Every row gives one point. Before rounding, the points of a table are all equally far from one centre. They may lie mostly on one side of it. Where is the centre, to within rounding?

Points (8 x 3):
[[-0.07  0.81  0.13]
 [-0.18  0.75  0.31]
 [-0.61  0.63  0.08]
 [ 0.30  0.36  0.20]
 [ 0.14  0.70  0.13]
 [-0.58  0.66  0.00]
 [ 0.01  0.04  0.44]
 [-0.32  0.82  0.04]]
Centre: [-0.20  0.30  0.03]

Points (18 x 12):
[[-0.03  0.19 -0.05  0.47  0.15 -0.45  0.08 -0.45  0.07  0.01  0.11  0.53]
 [ 0.13 -0.20  0.44  0.43 -0.02 -0.69 -0.15 -0.59 -0.13 -0.55  0.27 -0.19]
 [-0.21 -0.09  0.10  0.23 -0.13 -0.22 -1.06 -0.43  0.06 -0.75  0.24  0.08]
 [-0.54 -0.47 -0.64 -0.24  0.41 -0.12 -0.52 -0.16  0.10 -0.64  0.13  0.34]
 [ 0.63 -0.77 -0.20 -0.11  0.34 -0.07 -0.95 -0.52 -0.21 -0.11  0.35  0.30]
 [-0.30  0.06 -0.52 -0.03  0.59 -0.38 -0.55 -1.02  0.41 -0.55  0.36 -0.06]
 [-0.37  0.08 -0.21 -0.50  0.32  0.18 -0.59 -0.94 -0.34  0.59  0.64  0.05]
 [-0.44  0.27  0.27 -0.27  0.13 -0.51 -0.77 -0.91  0.23 -0.12  0.55 -0.05]
 [-0.18 -0.40 -0.34  0.64  0.64 -0.36 -0.41 -0.50  0.30 -0.08  0.57  0.18]
 [-0.39 -0.35 -0.27 -0.44  0.60 -0.21 -0.20 -0.29 -0.24  0.48  0.65  0.37]
 [-0.16 -0.34 -0.33  0.36  0.49 -0.22 -0.32 -1.15  0.03 -0.18 -0.01  0.37]
 [ 0.35 -0.17  0.66 -0.26 -0.33 -0.48 -0.28 -0.26  0.19 -0.37  0.71  0.18]
 [-0.44 -0.20 -0.20  0.47  0.27 -0.49 -0.19 -0.86  0.23 -0.13  0.84 -0.28]
 [ 0.25 -0.75  0.17  0.51  0.23 -0.38 -1.00 -0.37  0.25  0.06  0.16 -0.23]
 [ 0.24 -0.07 -0.56  0.23  0.42 -0.40 -0.67 -0.54 -0.29  0.33  0.65 -0.09]
 [ 0.04  0.12 -0.42  0.12  0.54 -0.12 -0.78 -0.37  0.29  0.22  1.11 -0.08]
 [-0.66 -0.17  0.42 -0.06 -0.03 -0.44 -0.51 -0.85  0.39 -0.46  0.65 -0.28]
 [-0.04 -0.21 -0.38  0.25  0.75 -0.37 -0.09 -0.44 -0.16 -0.65  0.65  0.13]]
Centre: [ 0.06 -0.20  0.00 -0.19  0.18  0.28 -0.21 -0.39  0.21 -0.09  0.21 -0.30]
